Each row is a point. Two turns around zero, p and q, are shown by what they do to some points. Write where each new point lands after one turn and then the other. Backwards means that the second turn is done in reverse. Each puzzle has new turns, and all numbers are rounded.
In the rows, zero is written as 128.

Turn p:
[105 107] -> [127  97]
[154 111] -> [158 135]
[ 97 136] -> [101 112]
[156 158] -> [126 169]
Turn q:
[127  82] -> [120  83]
[118 155] -> [122 156]
[138 148] -> [141 146]
Where do these land?
q, then p: [134 149] -> [120 148]
p, then q: [ 96 140] -> [ 95 118]
p, then q: [154  95] -> [169 117]

Turn p:
[133 101 141  87] -> [156 103 148 101]
[162 150 145 149] -> [152 159 107 148]
[139 127  83 155] -> [103 114  85 142]
[110 126 114 101] -> [114 116 137  99]
[ 96 137 158 148] -> [114 149 163 151]
Turn q:
[118 110 128 107] -> [125 100 138 126]
[126 152 113  98] -> [130 115 106  96]
[150 126 112 179] -> [154 165 120 163]
[159 111 152 128] -> [142 140 166 124]
[ 91 131 177 114] -> [ 70 121 149 118]
[125 138  87 143] -> [148 128  90 142]
Where do these land?
q, then p backwards: [152 105 140 129] -> [120 119 160 121]
p, then q: [ 93 145 139 140] -> [ 88 141 123 126]
q, then p: [135  96  77 129] -> [151 101  90 159]
q, then p: [107 165 168 105] -> [102 128 168  88]
p, then q: [153 130 116 137] -> [151 126 111 135]
